Each row of a before or after table is a point. The points were changed in one or more steps. Then noise was added and the rows were shuffled. The steps act on how far a point lies along the listed directions, d1 being the first. What was done? A step turns or swaps two directions, mirrors them in a line or flattens them onto one, adds a multiple of one to another, or multiplies one. Angles are multiples of 10 degrees, from the lower direction toward the higher: turns from -170 to 170, lines from 10 to 170 but not 90. Use the fewest steps. Two steps may share a direction if one is a turn and the other turns, adds or multiplies; they go together, in the order done. Otherwise the lowest direction goes first.

Directions:
(1): [-18.0 -17.3  -9.0]
(2): [ 12.6 -19.7  12.7]
Before:
[[-4.3 15.6 -5.4]
 [-2.3 -5.7 -1.7]
 [ 0.5 -2.7 -0.4]
 [ 4.4  6.0  3.4]
 [-7.3 -0.3 -1.0]
 [ 1.2  5.0 -0.6]
 [ 2.1  4.6 -0.3]
 [-3.5 -1.0 -0.2]
 [-1.2 -3.6  1.4]
 [ 1.3 -0.2 -1.9]]
After (10 x 3):
[[ -2.9   3.0  -2.9]
 [ -2.0   3.7  -3.0]
 [ -1.7  -3.0   1.6]
 [  2.4  -1.1   0.5]
 [  1.9  -2.0   3.1]
 [  1.3  -0.2  -2.1]
 [-14.1   2.2  -9.5]
 [ -1.9   7.9  -1.3]
 [ -4.4  -5.4   2.1]
 [  2.9  -5.2   2.0]]
Steps: turn d1 and d2 by 60 degrees

Directions:
(1): [ 23.4 -16.6  -8.5  -6.7]
(2): [  0.2  15.8 -12.3 -23.2]
(3): [-19.7 -19.9  -7.9  -9.6]
(4): [ -1.7   4.0 -25.6  16.4]
Before, 12 rows:
[[ -3.0   6.2   2.6   1.5]
 [ -2.6   1.6  -6.2   1.7]
 [ -5.8  -0.7  -4.4   1.4]
 [  3.3  -0.5   5.3   5.6]
 [ -1.1   5.3  -1.3   1.6]
 [  0.5  -0.3   4.0  -7.2]
 [ -5.4  -6.4   1.5   2.8]
 [ -3.8  -6.6   4.2  -1.9]
 [  2.6  -2.6   3.3   6.4]
 [ -2.1   0.6   1.7   4.9]
 [  1.3  -6.1  -6.1  -4.0]
 [ -0.7 -12.3   2.8  -1.4]]
After, 12 rows:
[[-0.3  1.7 -3.3 -5.9]
 [-3.1  3.8  1.1 -0.8]
 [-8.6 -6.1 -2.7  6.4]
 [-3.4  0.0 -1.8 -6.2]
 [-8.9 -1.0 -0.2  0.2]
 [ 1.4  3.0  6.2 -3.6]
 [-3.5  5.2  0.1  4.9]
 [ 2.3 -6.4  3.6  2.6]
 [-1.6  5.5  2.7  5.6]
 [-0.7 -5.5 -7.8  0.5]
 [ 2.4  3.0  1.6 -3.8]
 [-6.9 -5.0  2.0  2.6]]
Steps: turn d1 and d2 by -70 degrees; turn d2 and d4 by -70 degrees

Directions:
(1): [ 2.7 34.5  7.7 10.3 -1.9  6.7]
(2): [ 10.8   6.2  -1.3   0.7   2.7 -35.3]
(3): [ 22.1  -9.5  21.8   4.3 -18.1   3.1]
(4): [  7.3   1.0  18.4 -16.2  27.3   3.5]
(5): [ 26.0   4.3 -22.9 -10.0   1.1   9.5]
(6): [ 8.2 -8.6 -3.4 30.3 18.1  3.1]
Before:
[[-8.1  5.9 -3.0 -1.1 -6.9  4.1]
 [-8.2  4.1 -5.3 -3.1 -3.2  2.3]
 [ 3.5 -1.1 -0.6  6.6  1.1 -8.7]
 [-8.4  6.6 -2.4  0.6  1.3  0.5]
 [-2.1 -2.2  2.9  4.7 -0.6 -8.7]
 [ 2.3  1.5 -0.8 -0.4  0.3  5.9]
 [ 0.1  2.3  1.9  9.3 -1.2 -6.4]
 [-1.4 -3.2  2.6  7.3  1.3 -2.5]
 [ 2.1  3.9  4.1 -3.3 -0.1  3.8]]
After (9 x 6):
[[ -3.4   1.0   3.2  -2.6  -9.5   5.1]
 [ -3.4   3.2   6.8   0.3  -6.6   1.0]
 [-14.5   2.3 -13.9  -6.0   7.6  -4.3]
 [  6.6  -3.9   2.2  -3.7   0.1  -0.3]
 [ -5.6  -1.8   6.2   1.2  -5.6   4.6]
 [  6.0   1.3  -1.1  -1.8  -0.3  -3.0]
 [ -6.6  -3.3 -12.4  -2.5   0.1  -7.8]
 [ -2.2   3.3   2.8   0.6  -6.3   8.7]
 [-11.1  -0.9 -14.5  -0.9   5.8  -6.4]]
Steps: turn d1 and d5 by 30 degrees; turn d1 and d6 by -120 degrees; multiply d2 by -1; multiply d3 by 2.5

Directions:
(1): [  1.4 -19.9 -16.3  -3.0  33.8   0.3   1.6  -7.9]
(2): [ 30.3   8.1 -16.5 -15.8  -8.8  -8.5  10.5 -10.7]
Before (11 x 8):
[[  3.7  -1.4  -4.3  -1.8   1.4  -1.2   0.6  -3.4]
 [ 11.1  -0.4 -13.2  -6.7   3.3  -4.4   3.4  -5.0]
 [ -4.3  -5.1  -6.5   1.3  10.9   3.6   0.3  -3.0]
 [  2.4  -4.7  -4.2   0.6   7.3   0.9   1.9  -1.9]
 [ -3.8  -4.5   3.3   0.8   3.2   0.4   2.5   1.0]
 [  2.0   3.9   6.9   1.0  -4.0   2.3  -2.7   3.4]
 [ -5.9   0.7   1.3   0.8   1.8   0.9  -0.9   6.0]
 [ 11.4   0.1  -8.0  -5.0   5.8  -1.3   2.4  -4.5]
 [  4.7   3.4   3.4  -2.9  -5.4  -1.5   2.7   2.4]
 [  2.3  -1.6  -0.4  -0.1   1.7  -2.2   4.7   1.5]
 [ -5.7   4.5   4.2   4.1 -10.7   0.7  -2.6   6.7]]
After (11 x 8):
[[  7.4  -3.4 -11.6  -3.9   4.9  -2.5   2.5  -2.1]
 [ -2.4   2.7   5.0   4.0  -5.8   2.2  -0.4   2.8]
 [ -2.9   8.3   2.8   2.1 -11.3   2.7  -0.2   1.2]
 [ -0.2  -5.1   0.4  -1.3   7.6   0.2   1.4   1.4]
 [  3.7   3.7  -3.5  -4.2  -1.6  -1.7   2.5   2.9]
 [ -1.3  -1.2   3.0   2.1   0.0  -1.2   3.5   3.5]
 [ -9.8   0.7   8.2   6.9   1.8   4.3  -5.4   5.2]
 [  2.6   0.8   2.6  -2.1  -4.8  -1.6   4.5  -0.1]
 [-15.4  -1.6   5.7   7.8   1.0   2.8  -6.0   6.5]
 [  7.3  -1.8  -1.2  -2.6   6.4   0.9  -0.6  -0.8]
 [ -5.2  -0.9   2.7   3.1  -0.9   1.0  -2.3   0.7]]
Steps: turn d1 and d2 by -160 degrees

Directions:
(1): [ 15.6  -4.4  11.7 -35.3   2.3 -19.6   3.7   8.3   0.5]
(2): [-25.5 -16.7  -2.5 -10.0  -9.9   8.5  27.6  10.6   5.9]
Before, 10 rows:
[[-11.6  -6.3  -4.2   6.5  -2.3   6.8   8.9   2.7   2.4]
 [ -3.2   0.0  -4.1   9.2  -0.4   8.4  -1.4  -0.4  -0.2]
 [ -6.8  -3.5  -1.3   3.1  -2.8   7.0   7.8   2.0   2.5]
 [ -6.0   1.0  -4.3   4.7  -3.7   3.5   5.3  -0.8   0.5]
 [  1.7   2.1  -0.4   8.9  -1.8   1.2  -2.3  -1.8  -3.8]
 [  9.1   7.0   2.3   2.7   3.6   0.0  -5.3  -2.2  -1.5]
 [ -0.7  -1.2  -1.5   3.2   0.3   1.9  -1.3   0.6   1.0]
 [  7.0   8.2   0.5  11.8   2.3   0.2  -7.5  -4.7  -2.7]
 [  1.5   3.5  -1.0   7.1   3.0  -0.5  -2.8  -2.6  -3.7]
 [  0.6  -2.6   4.2 -11.7  -2.3  -5.8   2.4   1.5  -1.3]]
After:
[[ 5.6  3.1  1.2  5.7 -0.9 -1.9 -4.3 -1.9 -4.2]
 [10.1  5.1  4.3 -4.2  3.2 -2.8 -2.9 -0.1 -0.9]
 [-3.1  3.7 -4.4  8.0 -2.5  3.4  1.1 -2.8 -0.3]
 [ 1.1 -0.5 -1.4  3.2  1.0  1.2 -2.7  0.4  0.7]
 [ 4.9  3.7  0.6  3.0  3.6 -3.4 -3.6 -1.7 -3.8]
 [ 2.4  2.8 -3.0  8.9  1.3  5.5 -6.3 -1.8 -1.2]
 [12.2  7.9  3.5  2.7  3.4 -5.3 -7.9 -3.0 -2.7]
 [-4.9 -0.5 -2.4  9.2 -1.6  8.0  2.8 -0.6  1.6]
 [-8.0 -1.5 -5.6 14.3 -0.5  7.8  1.8 -1.2  0.9]
 [-5.5 -4.8  2.5 -9.0 -4.1 -2.0  6.7  2.1 -0.5]]
Steps: turn d1 and d2 by 40 degrees

Directions:
(1): [  2.4  -3.7  -5.7 -21.5  20.6  -6.2  -0.4  32.3 -21.2  -1.4 -10.7]
(2): [  6.4 -19.2   0.9 -24.4  -9.8   5.0  23.6 -20.3 -11.7 -18.7  -1.8]
(3): [ -9.2   9.1  15.8 -21.0 -21.2  18.9 -25.2   7.6  -5.6  -5.7  12.7]
(4): [ 12.5   8.5 -32.6 -17.1   0.0  20.5  -4.4  -3.1  19.9   8.1  -9.8]
(5): [  0.5  -3.3 -16.3   4.0  -5.0 -13.9 -29.0 -21.1 -24.2  -0.9 -14.2]
(6): [ 18.4  -6.0   2.2 -18.6   3.4 -24.7  -7.4  -6.2   7.7  18.3  27.4]
Before:
[[ 4.3 -1.2 -4.5 -5.7  7.7  0.2 10.5 10.5  1.9 -1.6  1.2]
 [-2.2 -1.8  1.2  3.6 -3.1  3.6  4.8 -5.5  1.1 -4.4 -1.7]
 [ 1.6 -5.2 -4.6 -4.0  4.9 -2.6  5.6 -0.8 -7.7 -1.3 -2.5]
 [ 1.9  3.4 -1.2 13.7  2.3 -4.0 -5.7 -0.8  8.0  5.9  0.6]
 [-1.7  7.3 -4.2  5.7  1.0  1.2 -8.5  4.0  1.1  4.6 -5.6]
 [-5.3 -3.3  9.1  5.0 -2.2 -0.8  4.4 -5.4 -2.9 -3.3  8.3]
 [ 0.0  1.1 -1.8 -8.0 -5.5  6.4 -3.1 -1.0 -3.2 -1.7 -0.4]
 [-0.9 -0.1 -7.6 -3.1  6.3 -1.1  3.7  4.4 -3.5  1.7 -9.2]
 [ 0.9 -1.6 -2.5 -5.3 -3.2  2.8  0.1 -6.4 -2.7 -4.1 -2.3]
 [-0.7  2.1 -5.1  2.9 -2.8  2.5  4.8 -6.0  4.4 -1.5 -0.3]
 [-1.8 -0.3  4.1 -4.5 -4.4  3.5  2.7 -2.2  0.2 -2.0  2.9]
 [ 0.4  1.3 -2.0  2.0 -3.9  4.4 -2.7 -6.6  3.7  0.8 -0.4]
 [-1.8  0.7 -1.6 -3.2 -0.3  4.3  6.9  0.8 -0.4 -1.6 -4.2]]
After, 13 rows:
[[ -1.1  -0.2  -6.5   8.3   3.1   5.4  15.2   1.1   2.0  -7.8  -7.7]
 [  3.3   1.4  -5.1  -9.7  -0.8   2.3  -3.2  -1.6   0.5  -0.2   0.0]
 [  3.9  -7.5   6.3  10.4   4.4 -14.0   5.2  -4.8  -0.8   0.5   4.6]
 [ -2.2   1.4  -5.0  -0.8  -1.6   2.3   1.9  -4.1  -2.1  -0.5  -8.2]
 [  2.8  -1.3  -5.8   1.4  -1.2  -4.8   4.1  -9.2   0.2  -0.5   0.7]
 [ -2.3  -3.9  -6.5   2.3   6.9  -3.2  10.2   1.0  -4.8  -1.4 -11.8]
 [ -2.4   4.1   0.8  -4.6  -6.2   7.2  -6.2  -1.8   3.0   1.6   2.2]
 [ -1.7   5.6  -2.7   5.3   0.4   1.9  -9.0  -1.0   5.4   7.3   6.3]
 [  2.7  -2.6   1.0  -5.2  -4.0  -2.0  -2.4  -7.1  -0.9   0.3   4.3]
 [  2.2  -0.7 -10.5   1.0   9.9   1.3   7.3   3.4   1.1   3.0  -6.6]
 [ -0.8   2.4   0.8 -12.7  -8.6   9.4  -7.5   1.1  -4.1  -2.3   3.3]
 [ -1.8  -3.3   7.7  -1.4  -0.9  -7.1  -0.1   0.1 -10.8  -4.1  -0.5]
 [  1.6  -0.6  -6.3   2.8   0.2  -1.0  -4.5  -6.6   1.9   2.5  -1.8]]
Steps: turn d1 and d5 by -50 degrees; turn d5 and d6 by 70 degrees; swap d2 and d4; multiply d3 by 2
